Each point is reached from the start by the listed moves, each made 0, 1 or 2 times, or once backwards (-1), plus a little noise. Say if it took an odd or an even number of moves. Then give how often each move was made.

Moves:
(1): [ 30 -27  -3]
(2): [20 22  2]
Start: [ -7   5 -13]
Points:
[ 62  19 -11] => odd (1, 2)
[ 96  -6 -12] => even (2, 2)
[ 3 76 -4] => odd (-1, 2)

Moves:
(1): [ 31  -8   4 -26 -10  -7   4   2]
(2): [  5  30   0  -5   9  -9 -11   5]
(3): [-1  0 26  1 -6 -2 -4 -6]
(4): [24  4  9 21 11  5  1 -6]
(5): [ -4 -10   8  -4  26 -16  12   8]
(6): [ 3 -3  5 -8 12 23  0 -4]
(7): [  3  12  -1   0 -10  -1  26  -8]
(8): [11  4 12 -2 -5  6  2 27]
Start: [ -5 -14  -5   0   3  11  -8  -1]
Points:
[-42 -15  10  -1 -78  -2  31 -62] => odd (0, -1, 2, -1, -1, -1, 2, -1)
[ 41 -34   9 -14 -63  20  -5  46] => even (1, -1, 0, 0, -1, -1, 0, 2)
[-15 -37  46  49   2  66 -47 -32] => even (-1, -1, 2, 1, -1, 1, -1, 0)
[121  11  30 -14   8   4  -9  22] => even (2, 1, 0, 2, 0, 0, 0, 1)

Moves:
(1): [ 10   9  15  -4  10 -16  -5  -9   4 -12   8 -16  28  -1]
(2): [-12  12  -5   9  -5  -6   3 -13  -8 -10   9   0 -13   4]
(3): [ -5   0  13  -1   5  31 -22  -6 -18  -3   1 -11   6 -15]
(4): [ -7  -2 -12  21   9 -11   0  -8  -3  11  -1  -4  13   3]
(5): [-9  2 -2  6 26  1 12  2  4 -5 -9 -2  3 -2]
(6): [ 25  11 -10  -7   3  16  -8 -16  11   3  -5   2  12  13]
(7): [ 15 -12  23  12  -1   4  18 -11  16  -6   4 -14  -9   2]
(8): [ 12   5  -5  13  -2   7   4  20 -10  -7   6   3   4  -8]
(9): [  0  12   0  -2  -3   7  -4   4  16   8  -3 -17  -3 -12]
(10): [ 11  13  -6  -6  -7  -1   6  13 -28  19  -5 -18 -19  33]
(11): [ -4 -13   3 -12  16   5 -14  11   5  13  37 -14   1  20]
(12): [ 15  20  10  -9  12  -5   7   8   4  12   4  21 -17 -16]
(13): [-23  15  15  -6 -15   9   6   8   4   9   3   8  11   7]
(14): [-12   6  19  16   1   1 -24   5  15  -7  -9 -10 -16   2]
Start: [ 21  -6   4   0 -11   3   4  24   0  17   2  -2 -14 -10]
Points:
[  64   88   28  -34  -66   11   27   59   20   64  -42   71 -113    6] => odd (-1, 0, -1, -1, -1, 1, 0, 0, 0, 1, -1, 2, 1, 1)
[  62   47   71   17   52   67  -36    7   17   50   56 -102 -114  103] => odd (0, 2, 1, 0, 1, 2, 2, 0, 0, 2, 2, 1, 0, 2)
[ -35   -9  116    5   19   51  -80   27  102   30   77 -121   98  -10] => odd (2, -1, 1, 1, 0, 0, 1, 0, 2, -1, 2, -1, 2, 1)
[-29   9  63  35 -85  75  -5  59 -85   6  41 -56 -11   3] => even (0, 1, 2, 0, -1, -1, 1, 2, 0, 1, 0, -1, 2, 0)
[106  38  52 -65  91  80 -22   7  22  34  90 -70 -27 -54] => even (1, 1, 2, -1, 1, 1, 1, 0, 2, 0, 2, 2, -1, -1)
